Each row is a point. Any point is a mix of the corners, with weights that add up to 1. It lies inside the corners' shape when no weight is negative. Say inside or outside, and name the corners with a negative weight.

Corners:
(1): +0.15 -0.30
(2): -0.76 -0.16
(3): +0.31 +0.03
Points:
-0.49 -0.18 -> inside
+0.17 +0.00 -> inside
+0.26 +0.01 -> inside
-0.04 -0.07 -> inside
-0.38 +0.03 -> outside (1)
+0.10 -0.28 -> inside
+0.05 -0.27 -> inside
-0.30 -0.22 -> inside

Corners:
(1): +0.16 +0.44 +0.67 -0.31 +0.28 +0.67 +0.26 +0.29 +0.43
(2): +0.16 -0.20 -0.20 +0.05 +0.17 -0.43 -0.06 -0.32 -0.12
(3): -0.20 +0.08 +0.05 +0.24 +0.17 +0.31 +0.41 -0.38 +0.19
(4): +0.06 -0.16 +0.23 -0.04 -0.30 +0.13 -0.02 +0.00 +0.32
(5): -0.38 +0.54 +0.48 -0.11 -0.06 +0.41 +0.58 +0.21 -0.11
(6): -0.15 -0.63 -0.29 +0.33 +0.30 -0.05 +0.09 +0.28 +0.01
(7): -0.26 -0.03 -0.32 +0.31 +0.16 +0.03 -0.23 +0.06 +0.21
(8): -0.12 +0.26 +0.78 +0.04 +0.15 -0.18 +0.07 -0.15 +0.36
(9): -0.37 -0.50 -0.20 -0.05 +0.16 -0.45 -0.24 -0.48 -0.33
(10): -0.08 -0.73 -0.23 +0.56 +0.25 -0.01 -0.45 -0.27 -0.46
Points:
-0.26 -0.18 -0.08 +0.24 +0.07 -0.03 +0.09 -0.02 -0.09 -> outside (1)
-0.25 +0.11 +0.05 +0.02 +0.05 +0.43 +0.18 +0.23 +0.37 -> outside (2, 8, 10)
-0.13 +0.03 +0.41 +0.07 +0.13 -0.10 +0.04 -0.11 +0.19 -> inside
-0.13 -0.08 +0.15 +0.04 +0.17 +0.02 -0.03 -0.04 +0.33 -> outside (2, 5, 10)
-0.06 +0.04 +0.16 +0.14 +0.13 +0.15 +0.05 +0.08 +0.22 -> outside (9)
